Each row of a before or after table is a point. One or more steps were done to the points. Then noise was added and the rows were shuffled. The steps act on how far a point lies along the listed directions, d1 being the first. Write out the steps. A step turns or swaps two directions, mirrors them in a line or flattens them onto one, adds a multiple of one to another, or multiplies one. Angles are multiples of 10 degrees, from the lower direction toward the higher: turns from -170 to 170, lines from 10 to 170 but not 90. Use the fewest steps. Two steps may share a direction if one is a turn and the other turns, adds or multiplies; they go together, in the order done. Otherwise the lowest direction goes first.
(in the rows, 128 means zero)

Directions:
(1): [ 64 163 126]
(2): [117 114 199]
(3): [ 95  66 110]
Before (14 x 3):
[[ 97  54 165]
 [103 106  96]
 [174 107 104]
 [ 64  66 128]
 [111  58 175]
 [129  64 128]
 [148 135 111]
 [136 165  81]
 [ 86 170 104]
 [209  93 131]
 [ 63  79 128]
 [172  47 215]
 [120 128 124]
 [ 80 144 129]]
After, 14 rows:
[[ 90 135 169]
 [132  90 168]
 [174 112 111]
 [165 144 155]
 [ 43 225  78]
 [177  83 131]
 [ 46 143 157]
 [144 218  93]
 [126 190 129]
 [127 202  91]
 [194 172 125]
 [178 193 122]
 [134 123 128]
 [107 119 147]]
Steps: turn d1 and d2 by -160 degrees; multiply d3 by -1

Directions:
(1): [120  83  51 124 175 110]
(2): [146  49 175 165 128 106]
(3): [204 132  86 156  80 131]
(4): [128 147 130 108 109  30]
(5): [ 81  89 108 101  53 140]
(6): [ 80 150 112 214 118 117]
Before:
[[157 124 107 137 117  54]
 [ 85 124  95 108 104 130]
 [156  71 174 153 213 149]
 [ 86 131 145  92 106 134]
 [195 181 117 133  95  86]
 [ 79 134 139 133  75 164]
 [ 46 130 117  85 126 148]
 [168 155 147 112 120  70]
 [170 103 170 156 202 145]
 [ 83 154 105 116 137 146]
 [203  83 156 119 170 178]]
After (11 x 6):
[[208  42 146 129 183 161]
 [172  61 158 166 220 130]
 [ 75 222 104  92 120 167]
 [ 91  77 168 158  74 149]
 [ 77 191  84  87  90 150]
 [157  34 145 157 236 137]
 [203 151 141 145  91  78]
 [ 39 195 116  66 113 167]
 [153 149  87 123 119  61]
 [174 110 167 128 124  59]
 [ 94 106 166 107 103 128]]
Steps: turn d1 and d2 by -50 degrees; multiply d2 by 3

Directions:
(1): [158  55 135 115 146 127 106  69  56]
(2): [109 149 157  72 166 198 186 141  91]
(3): [ 93 185  92 200 147 151 121  88  79]
(4): [169  86 138 201 188 151 157 171 146]
Before (11 x 9):
[[ 95 169  95 123  83  94  90  81 120]
 [ 89 169  82 155  83  37  43  60 142]
 [160  70 102 198 185 142 109 121 102]
 [135  98 133 161 190 159 150 120 108]
 [183  41 140 176 199 184 127  86  35]
 [190  25 151 116 124 134 114  71  78]
 [201  18 160 129 153 141 132 109 107]
 [ 73 168 111 144  78 102  81  51  83]
 [138 151 125 149 145 130 125 146 126]
 [ 74 174 106 185 113 112 120 132 166]
 [147 134 125 149 117 116 138 180 206]]
After (11 x 9):
[[ 93 149 117 165  93  89 109 142 188]
 [190  34 159 111 143 159 132  78  68]
 [157 110 119 197 140 107 126 159 184]
 [165  55 162  63 126 152 125  68  62]
 [149  71 121 120 132 140  71  24  12]
 [129 153 121 119 120 111 109 122 123]
 [105 131 119 116 129 121 106  68  86]
 [169  81 127 197 149  51  95 172 233]
 [113 161 131  63  82 120 126 146 176]
 [132  89  95 102 112  99  64  70  90]
 [154  91 132 247 143  99 112 144 169]]
Steps: mirror d1 and d4 in the line at 10 degrees; turn d2 and d3 by 50 degrees

Directions:
(1): [110 173 168 221 173 140 109 103  87 163 114 175]
(2): [133 180  80 119 143 153 243 148 103 151 110 133]
(3): [116  62  76 189 130 189 154  87 176 102 154 151]
(4): [171 178  92 116 125 183  78  89 168 138  51 101]
(5): [197 115 139 187  38  80 158 108 124 151 108 117]
Before:
[[ 72 116 117  66 157 112 163 159 119 104 186 133]
 [146 123 198 236 124  91 150 104  82 152 127 146]
 [124 123 129 106 161 137  63 111 166 109 127 104]
 [141 136 155 249 147 156 132  87 125 129 127 171]
 [127  75 108 140 121 184 129 116 169  94 135 140]
 [130 143 152 166 103  97 211 129  86 143 133 163]
 [119  82 118 148 100 113 147 119 126 127 127 114]
 [132 131 149 200 109 116 146 103 101 136  98 165]
 [ 86  54 140  99 146 111  87 137 167  87 155 131]
 [122  87  82  82 121 164 141 131 186  78 142 103]]
After, 10 rows:
[[122 148 140 192 132 134 173 113  97 140  95 170]
 [116  39 150 129  94  79  97 132 166 101 155 124]
 [141  72 118 145 105 180 131 111 160  93 133 143]
 [ 88 150 146 143 150 116 218 150  77 136 149 172]
 [159 114 139 125 118 123  63 102 179 118 116  95]
 [108  96 105 146 107 119 170 131 117 132 128 118]
 [ 68  85 151  77 145  88 122 153 124  93 205 138]
 [134 150 176 222 145 112 206 121  63 162 128 154]
 [131  74  91  87 112 156 123 129 191  84 144 107]
 [137 148 139 247 159 164 154  89 115 135 126 172]]
Steps: turn d2 and d5 by -50 degrees; multiply d4 by 1.3

Directions:
(1): [135 125  81 131 109 240 150  45 161  81 142  53 143 148 129 145 168 138
 161 126]
(2): [104  80  40 118  70  71 156  88 134 158 110  83  89  57 156 107  78 114
 122  85]
(3): [ 70 204 157  60 150 181 151  93  68 162 149 130  56 118 158 109  89 174
 109 130]
(4): [101  75 159 152 169 156 109 119 243 137 135 162  46 130 134 187  99 142
 100 100]
(5): [135 169  75  97 129 114  96  77 158 203 186 189 171 110  93 140 200 141
  81  89]
Before:
[[125 153 128 116 120 136 135 107  99 123 133 111 141 130 128 119 130 133
  129 134]
 [133 122 106 130 111 130 135 104 129 120 132 104 131 117 136 124 132 124
  136 127]
 [126 124 129 126 126 131 137 127 124 130 128 121 118 120 132 128 116 129
  130 120]
 [127 125 109 127 121 129 122 109 137 138 132 127 123 116 135 127 128 130
  120 117]
 [127 127 121 124 121 115 133 123 115 124 129 117 132 119 126 132 124 123
  134 131]
 [125 126 125 129 128 128 133 126 137 127 124 124 116 126 128 130 119 127
  129 121]
 [123 127 113 118 128 135 129 117 134 134 129 134 121 124 126 136 131 131
  124 115]
 [124 136 148 123 144 145 117 132 129 118 126 136 123 140 126 139 133 126
  127 129]
 [120 133 116 120 126 135 136 115 125 135 127 123 114 118 134 124 124 135
  129 118]
 [121 118 119 132 116 128 133 109 137 134 121 113 111 120 133 134 118 132
  125 130]
 [ 97 183 166  96 145 177 129 120  98 132 137 124 103 142 133 125 122 148
  126 143]
 [117 129 108 123 115 144 136 109 109 130 130 102 119 119 136 115 125 134
  136 133]
 [126 116 111 129 128 118 125 112 139 138 131 127 121 119 141 129 125 126
  129 117]
 [124 139 105 111 105 113 137 119  88 133 123 109 154 115 127 109 135 125
  144 133]]
After (14 x 20):
[[117 111 124 135 124 126 130 112 153 138 121 122  96 117 135 142 111 135
  118 125]
 [121 118 116 124 133 134 125 119 151 137 130 139 111 122 126 143 130 131
  121 110]
 [137 173 109 105 102 120 142 107  55 123 132  99 176 125 124  93 145 128
  139 142]
 [121 119 130 131 135 130 131 126 151 131 126 131 105 126 129 137 114 129
  124 116]
 [100 191 148  89 139 178 126 102 100 141 147 125 115 138 127 125 139 147
  122 134]
 [143 174  85  94  78  87 149 130   7 129 116  89 211 114 121  68 153 114
  162 151]
 [124 124 129 124 129 130 135 128 128 133 131 126 115 119 131 130 115 130
  129 119]
 [120 132 115 120 127 128 134 116 128 139 128 129 113 116 132 125 126 135
  125 115]
 [126 118 113 131 124 123 118 112 148 140 130 133 117 115 135 133 125 129
  116 114]
 [135 126 100 126 102 116 138 110 109 122 129 100 140 112 139 113 130 121
  138 130]
 [118 129 148 126 148 155 116 125 149 119 130 136 111 141 127 150 132 129
  123 123]
 [129 138 117 119 114 109 136 128  92 124 126 114 145 118 125 122 127 121
  139 138]
 [122 107 118 134 135 116 121 116 153 139 131 136 108 119 140 137 119 126
  125 113]
 [121 142  97 115 105 129 138 112  84 136 129  99 136 113 135  99 130 130
  137 135]]
Steps: turn d1 and d2 by 20 degrees; turn d3 and d5 by 20 degrees; multiply d4 by 3

Directions:
(1): [141 114 183 141 158  79 172 142 166  25  96 176 158  96  42 106 134 117
  87  84  83 104 149 143 121 104 105 107 108 111  92 116]
(2): [144  99 118 151 131 154  65 115 146  96 140  93 100  98 213  76 154  66
  30  69 177 121 117 150 129  92 141 118 111 133  87 118]
(3): [166   7 118 136 124  73 132 139 106 110 165 123 160 140 161 186 195 154
 154 114 104 160 116 103 143 151 144 133 175 162  71  83]
(4): [117 118 141 135 131  81 132  65 203 110 138 111  97 202 170 108  91 144
 186 149 151  96 163 120 122 120 139  65 152  70  57 173]
(5): [199  74 139  89 195 120 134 171 180 144 141 123 101 148 141 158 101 138
 141  74 133 183 136 176 135 122 144 164  78  80 195 187]
Before:
[[117 146 123 139 113 130 118 126 116 137 123 145 133 127 127 123 143 123
  125 125 127 115 127 114 120 128 127 125 140 134 113 118]
 [108 152 115 132 126 151 123 122 118 130 120 118 115 111 131 110 122 115
  114 130 128 122 127 137 124 125 116 132 123 141 134 127]
 [135 117 131 127 150 138 123 120 142 137 132 122 103 134 156 124 117 113
  120 120 141 141 125 146 128 110 125 131 118 107 141 160]
 [ 77 199 143 122  97 115 175  91 124 145 107 151 137 155  63 129  92 165
  202 195 106  93 144  97 127 155 102 106 162 120 123 144]
 [128 133 147 141 115  87 151 109 145  80 125 147 136 136 122 122 127 134
  136 129 121 104 149 109 129 126 121  96 144 119  90 119]
 [115 127 161 136 139  89 150 119 155  66 119 153 151 119  93 106 126 125
  100 117 106 100 140 125 118 105 125 106 128 108  89 128]
 [128 109 122 145 120 129 119 120 137 118 126 121 128 121 136 115 138 116
  105 129 126 127 125 122 126 124 135 125 123 125 123 111]
 [112 129 144 127 123 126 160 136 112 119 115 143 151 122  88 145 123 141
  137 141 108 119 145 103 127 138 120 123 138 139 122 107]]
After, 8 rows:
[[130 137 126 130 126 127 118 132 129 137 124 147 127 131 127 129 134 125
  124 112 128 123 130 124 119 127 128 131 129 124 128 130]
 [129  94 147 120 133  97 171 134 127 124 130 139 150 151  96 172 121 164
  174 145 101 135 153  99 131 149 127 118 152 129 113 117]
 [136  96 119 144 122 127 113 117 145 115 130 113 125 124 151 112 144 112
   99 119 131 129 125 125 126 121 137 123 121 122 114 110]
 [151  73 120 132 114  78 135 109 133 121 159 120 130 167 180 164 144 154
  177 135 131 136 137  99 140 147 143 109 167 126  85 123]
 [144  25 132 134 130  49 134 102 154 101 174 115 145 178 181 160 159 160
  164 129 122 134 136 100 132 132 155  97 181 114  43 123]
 [116 143 122 137 133 159 114 115 120 140 124 120 105 116 155 108 123  99
   98 127 145 128 116 143 124 107 120 129 120 124 140 145]
 [ 96 195 134  90 115 123 189 120 112 196 113 153 136 172  51 173  77 193
  248 206  94 129 138 104 133 176 105 141 151 117 190 167]
 [113 152 123 131 138 150 125 126 132 118 116 120 111 110 123 101 112 109
  101 119 129 123 133 147 124 118 115 130 110 129 139 134]]
Steps: add 1.5 times d1 to d3; turn d1 and d4 by 70 degrees; multiply d2 by 1.6; multiply d5 by 0

Directions:
(1): [ 78 140 122 137 170 105 157 140 197 201 161 175  72  93 110  76 167 112
  98 179 155 149 127 179 141 130  53 122 126 135 106 171  86 114 123 180
 147 131 168  88 110 155 146 139 133 249 172 138 206  94 119 182 134 137
 168 197  60 203  91 141  99 125 137 108]
(2): [182 140 199 146 112 156 137  73 113  99 140 147 125 177  92 139 145 227
 131 135 148 150 139 130 173 117 152 105  65 144 220 180 106 171  99  99
 109 162  46 105  61 170 127 145  47 147 112  67 144 143 129 151  82 137
 151 138  55  99  89 166 123  58  74  90]
(3): [ 99 172 117 170 152 156  84 156 105 146 163 189 107 122  24  71 157  62
 134  78 135 128 107  85  85  67 117  99 109 114  89  89 117 131  89 149
 106 172  69 163 108  53  77 133 103 139 104 167  78  62 103 123 192 112
 112  91  89 101 136 214 155  52 129 158]
(4): [107 195 165 140 157  86 116 172 124 142 119 134 168 181 162 149 180 102
 133 148 198  73  82 147 136 156 128 186  54 121 106  79 101 110  75 150
 140  58  85 141 103 112 152  87 145  98  89 136 153 125 196 172 111 126
  17 115 106 138  77  26  91  64 117 136]
(5): [159 146 219 141  57 111 155 128 162 122 205 119 162  59 117 128 117 166
 120 118 155  77 147 123 133 111 130 118 161 201 163  93 182 125  99  80
 101 106  88 179 145 189 103  88 167 144 156 247 180 106 101 119 147 134
 131  74 104 187  72 120 199 153 148 169]
(6): [169  45 114 162 137 170 106 118 140  91 152 146 137  69  53 132 129 193
 103  85  87 149  89 158 142  83 138 181 136 187 122 135 154  28 114 221
 183  85 118  86 139  60 142 148 150  46 142 126 157 139 210 148  92 159
 130 145 104 115  79 150 125 122 181 140]
Before:
[[138 137 147 160 140 157 140 124 129 137 160 166 129 125  68 117 143 162
  125 119 118 144 107 137 147 107 112 122 118 142 154 144 114  97 103 156
  159 127  94  98 115 104 125 141 122 132 135 102 163 139 158 142 117 130
  142 142  88 103  80 151 109  88 123 106]
 [112 109 102 115 147 127 121 126 127 144 109 129 106 138 128 132 127 124
  125 127 115 156 137 136 125 127 130 118 125 102 108 151 108 119 142 160
  150 137 163 107 138 105 132 142 120 132 141  92 107 144 126 121 115 137
  138 168 121 110 133 148 106 148 126  97]
 [179 116 188 134  73 145 147 107 152 111 168 116 137  89  95 118 103 166
  137 113 119 129 120 106 130  85 125 112 155 192 192 122 176 144 115  96
  109 140 100 170 137 156  97 136 128 138 149 192 146 107  91 110 135 128
  177  97 118 137 102 170 167 128 133 151]
 [102 120 102 146 157  94 134 171 162 166 143 138 125 101 135  89 137  77
  103 147 139 127 112 161 106 139  92 158 154 138  75 117 126  91 124 157
  143 105 187 114 158  92 133 111 179 159 149 160 151  96 138 142 159 131
  136 139 129 168 116 103 112 160 152 140]
 [ 95 157 118 142 142  88  93 199 151 160 162 128 137  83 100 101 152  77
   99  99 159  89  93 137 105 105 103 179 147 151  74  55 141  56 102 192
  142  86 149 164 164  91 127  83 196 121 120 206 164 101 167 158 167 135
   54 115 124 174  98  90 137 133 165 164]
 [116 119 147 116 119 121 159 114 141 122 130 135 125 117 147 137 141 167
  113 150 135 118 128 167 135 149 118 136 107 142 146 134 131 126 110 147
  136 133 141 124 137 161 122 117 142 152 143 124 152 128 153 139 105 145
  125 167 122 166 103 116 108 134 128  97]
 [118 128 149 119 109 112 152 128 141 169 142 127 109 103 132 102 124 119
  104 162 139 113 161 138 129 135 102  82 147 128 144 141 115 155 133 105
  107 167 151 150 142 186 122 105 130 208 166 171 149 117  66 120 158 115
  166 133 108 177 136 148 139 148 114 125]
 [ 79 199 163 116 138  60 159 145 167 199 139 146 107 149 159  99 161  78
  135 176 197 112 145 144 117 140  93 116 118 118 121 131  87 173 126  96
  105 140 147 156 107 181 117 129 115 249 137 155 163 102  86 160 158 101
  126 137  78 188 116 103 114 103  97 120]
 [171  99 109 138 108 136 123 146 133 112 137 103 144  99 133 144 100 135
  151  86 119 101 115 137 109 123 170 160 165 145 116  78 165  89 123 131
  143  97 129 150 148 107 132 113 180  54 131 158 121 142 156 114 143 138
   97 103 172 126 126  83 158 150 163 152]
 [130 166 186 124 126  76 154 149 170 149 160 127 161 116 153 138 152 137
  114 146 174 103 112 143 147 147 127 153  91 170 120 109 116 118  80 126
  128  60  95 156 130 154 138 102 144 157 103 177 175 120 156 160 120 114
   85 116 111 162  70  81 136 107 124 152]]
After, 10 rows:
[[124 112  49 140 172 148  97 160 124 144 108 136  99 132 105 107 127  83
  149  96 114 137 102 137  98 119 143 153 141  91  77  98 110  98 125 170
  147 129 144 119 122  60 139 142 148  88 116  97  94 123 154 131 151 134
  101 142 155 103 157 118 116 114 147 125]
 [174  83 151 107  80 133 143 109 100 103 105  80 156 118 161 167  87 168
  117 133 102 107 159 129 136 141 164 108 157 140 167 130 154 141 148  88
  113 145 142 152 161 164 135 102 136 101 147 148 117 162 107  90 124 122
  145 106 163 126 152 118 147 170 117 132]
 [162 137 202  96  68  74 164 113 136 109 119  71 183 149 204 184 105 161
  150 142 166  86 150 130 134 153 175 149 142 158 174 108 158 153 135  53
  113  91 130 172 149 194 128 119 145 117 127 161 147 168 128 119 110 121
   98  83 149 153 108  43 146 159 109 139]
 [117 123 145 127 121 118 140 130 156 158 158 142 118  95 106 120 128 136
  112 122 128 130 143 146 131 112 118 108 138 136 117 137 131 110 120 145
  137 130 141 134 142 134 116 122 141 161 160 161 146 118 115 128 132 141
  142 149  93 153  97 151 143 154 139 118]
 [132 177 169 157 114 149 138 131 112 136 168 160 138 137  75 114 138 135
  142 105 135 117 119 108 137 101 124  99 120 139 163 116 122 134  98 104
  129 147  69 133 115 117  98 121 119 141 125 136 138 126 116 123 146 115
  132 101 102 101  98 158 137  78 112 120]
 [138 110 154 128 101 143 138 119 115  94 141 137 145 109 115 145 132 179
  119 111 120 107 122 144 124 122 146 141 108 152 145 106 157 110  95 147
  132 132 105 143 140 132 105 115 140  98 126 140 131 124 160 117 113 146
  112 129 128 142 102 134 128 118 135 113]
 [147 145 156 122 129  99 123 138 116 109 114 106 182 154 156 172 131 137
  129 113 148 114  99 114 139 146 172 164  80 148 119  94 121 121  90 126
  131  69  87 163 135 100 134 110 129  71  65 128 109 143 179 133 114 105
   58  93 155  95 112  85 131  92 123 155]
 [135 135 133 149 117 102 124 166 137 127 151 114 161 106 139 113 110  84
  120 113 141 105 115 129  96 133 125 151 166 153  97  77 165 110 114 107
  119 103 148 159 172  94 110  95 188 103 132 195 120  99 130 109 166 123
  115  79 153 144 124  96 154 164 150 169]
 [169 106 115 114 113 164 117 101  93  89  84 105 131 170 117 138  94 136
  161 103  90 158 113  84 113 104 155 116 124 119 173 132 145 164 145 100
  112 160 117 149 129 105 110 165  91  79 100  86  62 140 105  88 120 114
  158 112 170  59 170 172 120 107 106 120]
 [ 95 183 114 122 133  94  76 200 100 139 120 108 153 139 131 122 132  47
  132  87 157  77 105  94  87 121 138 158 137 102  79  33 143 110 117 138
  114 114 134 192 167  87 115  78 170  88  82 178  99 113 138 126 179 115
   31  79 171 120 158  84 139 123 137 167]]
Steps: turn d1 and d5 by 110 degrees; turn d3 and d6 by -70 degrees

Directions:
(1): [149 120 181 154 140 166 138  55 119 142 108 120 203 159  73 128 153  74
 120  91  70  85 118  82 147 162 133 151 140 163 114 126  97  81 155  90
 138 126 163  82 160 146  72 135 150 138  87 105 104 201 102 145 172 128
 184  74 136 103 116  54 123 132 149  46]
(2): [ 97 122 152 135 136 146 152 137 146 146  88 108 145 151 137 127 140 134
 168 120 129 137 166  62 133 116  79 115  76 192  87  99 164 118 140 163
 154 195 113 137 136 149 155 101 104  99 145 195 116  99 118 135  49 165
 249 125 180 161 188 134  72 189 159 158]
Before (12 x 64):
[[148 126  92 115 120 103 122 153 111 112 160 142  82  95 137 128 107 143
  104 142 150 145 105 174 127 131 151 120 161  69 160 146 122 152 121 115
  103  84 124 132 112 109 131 146 123 143 133 101 147 120 144 115 167 105
   21 157  84 114  92 159 164  85  98 138]
 [121 131 126 120 131 128 129 146 132 133 124 137 116 122 137 119 125 141
  130 136 138 141 135 128 128 107 111 113 114 123 130 130 134 134 125 136
  134 133 119 139 117 127 141 123 123 131 141 140 135 106 128 126 102 130
  140 141 145 130 142 150 123 135 130 142]
 [114 127 122 130 141 118 125 124 126 123 126 126 123 130 123 122 134 133
  132 130 135 132 126 123 125 134 143 133 125 122 119 130 134 121 130 132
  122 122 133 124 116 130 134 132 132 130 123 126 127 125 126 131 137 131
  123 129 133 126 126 131 130 129 134 122]
 [131 128 129 135 129 126 126 124 131 124 126 130 120 125 127 120 129 121
  117 133 128 131 123 143 131 132 138 126 121 122 131 135 124 127 120 124
  128 120 139 133 127 134 124 131 130 125 125 120 122 134 126 130 139 118
  111 122 116 116 113 118 142 120 131 125]
 [130 128 127 124 120 126 129 126 126 124 128 127 119 120 135 132 132 131
  121 137 131 128 122 132 123 127 135 122 134 114 136 125 128 139 136 139
  118 125 117 128 117 126 130 124 136 137 121 132 142 131 125 127 135 124
  119 133 117 135 119 122 142 115 121 129]
 [124 127 134 138 135 138 128 130 130 125 127 121 121 128 130 124 127 128
  131 128 129 129 138 115 132 120 128 140 119 135 132 132 137 122 115 136
  139 136 117 134 135 122 127 118 131 117 127 150 125 123 123 135 111 131
  138 126 140 130 136 130 122 127 130 137]
 [134 126 133 124 130 135 117 122 124 126 131 139 141 125 124 117 137 132
  121 127 120 115 116 136 123 137 147 141 149 111 131 138 113 123 122 113
  127 120 140 125 130 122 114 129 132 143 115 102 121 136 127 116 154 104
   99 130 123 108 100 116 144 115 122 115]
 [134 129 102 130 118 112 118 150 128 122 146 144 111 109 149 128 110 141
  112 145 136 136 125 155 125 124 147 117 136  94 158 128 124 138 110 127
  128 114 124 141 122 109 135 136 123 137 134 119 143 117 140 119 131 112
   78 145 102 132 116 139 139 117 119 146]
 [126 123 140 124 127 133 123 128 130 137 131 132 137 124 124 120 131 133
  119 130 129 117 123 121 132 123 128 145 133 130 126 125 130 120 140 131
  133 140 136 130 133 129 118 130 131 128 120 132 127 140 129 124 140 124
  134 119 134 127 122 120 127 122 120 110]
 [139 125 119 123 132 130 122 120 128 135 128 133 126 125 130 127 126 134
  120 138 129 122 119 140 123 129 144 127 129 120 133 123 118 128 125 115
  123 122 127 124 116 128 124 132 127 126 115 115 129 138 133 125 149 124
  117 124 117 121 110 123 136 109 120 124]
 [115 136 105 114 124 115 127 154 135 124 119 125  93 112 154 117 122 151
  137 147 160 149 133 134 116 115 117 108 112 133 131 120 150 151 115 144
  129 141 117 144 106 119 151 125 111 125 156 148 135  93 141 127 106 138
  124 149 132 140 137 164 121 141 129 170]
 [100 138  75  96 122  88 118 188 139 112 153 127  55  97 187 127 103 182
  134 169 183 162 145 160 115  90 119  99 111  91 139 124 154 164 102 166
  117 125 103 175 100  98 186 123 100 123 159 160 154  52 147 107  79 134
   76 179 129 166 141 200 122 119 106 206]]
After:
[[113 128 120 131 141 118 126 122 127 123 126 127 124 129 124 119 134 135
  132 131 135 134 126 121 126 134 143 135 126 123 121 129 134 122 129 132
  121 123 132 123 117 128 134 132 132 130 122 128 126 122 125 130 136 134
  124 128 132 126 125 134 130 129 134 122]
 [140 126 120 125 131 130 122 121 128 136 128 132 127 122 130 126 125 136
  119 137 131 121 117 140 124 130 143 129 129 121 132 125 119 126 127 116
  123 123 126 124 117 126 125 133 128 122 114 116 128 138 135 124 150 126
  118 123 117 120 111 123 134 107 120 124]
 [133 126 131 125 130 136 117 123 124 129 130 137 142 126 126 117 136 135
  121 125 120 115 117 135 121 133 146 139 148 113 131 137 115 123 124 114
  129 122 140 127 131 124 116 126 132 142 114 105 121 134 129 116 152 107
  102 130 124 110 102 116 143 117 121 114]
 [110 138  66  95 120  84 110 188 135 105 165 134  47  91 184 127 101 181
  123 172 184 160 133 177 114  94 133 101 126  74 149 132 144 167  97 155
  112 104 109 172  96  92 178 131 107 134 155 139 157  61 149 104 101 123
   40 181 114 156 122 199 139 101  97 199]
 [124 129 133 138 134 140 125 130 131 123 126 121 123 127 130 122 128 127
  131 129 127 128 138 115 133 120 128 140 120 133 131 132 136 120 113 136
  137 135 119 133 136 121 127 118 133 117 127 151 126 124 124 133 111 130
  138 125 139 132 135 130 122 125 129 137]
 [124 123 139 123 126 132 122 130 129 138 129 131 136 123 124 120 131 136
  117 131 128 116 125 117 132 121 125 144 132 131 123 123 130 121 140 132
  133 143 134 132 133 130 119 128 131 128 120 133 127 139 127 125 138 125
  137 119 137 130 123 121 126 125 121 110]
 [151 127  88 115 120  99 120 152 107 109 164 146  80  92 135 128 104 143
   99 145 150 144  99 181 127 133 158 124 167  61 166 150 117 151 119 111
   99  77 124 132 112 107 127 148 125 147 132  93 149 124 144 114 175 101
    6 155  77 110  85 160 171  78  93 136]
 [131 129 130 135 129 128 128 123 134 125 125 129 119 125 127 120 129 120
  116 134 129 133 124 142 132 131 139 126 123 121 130 135 125 126 121 124
  127 120 137 133 129 135 123 130 132 125 124 120 122 134 126 130 136 117
  113 122 118 117 112 117 142 120 131 123]
 [133 126 126 123 119 124 130 126 128 125 128 128 117 120 133 133 132 131
  122 136 132 128 121 131 123 125 137 122 137 110 137 127 128 138 134 141
  118 124 116 129 116 124 128 122 137 141 120 130 142 132 126 128 134 124
  116 134 117 133 120 123 145 113 119 128]
 [116 135 102 113 121 112 125 151 134 121 124 130  92 108 154 117 119 150
  130 149 158 147 129 144 114 118 124 109 116 127 137 123 147 151 114 141
  128 134 118 143 105 118 146 127 114 128 153 140 137  98 141 128 114 135
  109 149 124 139 129 163 126 134 125 165]
 [122 132 126 118 132 128 130 145 129 132 127 138 114 120 135 120 124 138
  126 133 137 139 134 132 127 108 115 114 117 119 133 131 132 134 125 133
  132 130 120 139 115 124 139 124 123 133 140 134 135 111 130 128 106 129
  134 142 143 128 138 152 126 133 129 141]
 [136 131 101 129 115 111 119 150 125 120 150 145 110 107 149 128 108 140
  108 146 137 136 122 162 126 127 151 117 139  88 163 131 121 140 108 124
  126 107 125 140 121 108 134 138 125 141 132 113 143 121 139 118 135 109
   67 145  96 129 111 140 145 109 118 144]]
Steps: add 0.3 times d1 to d2
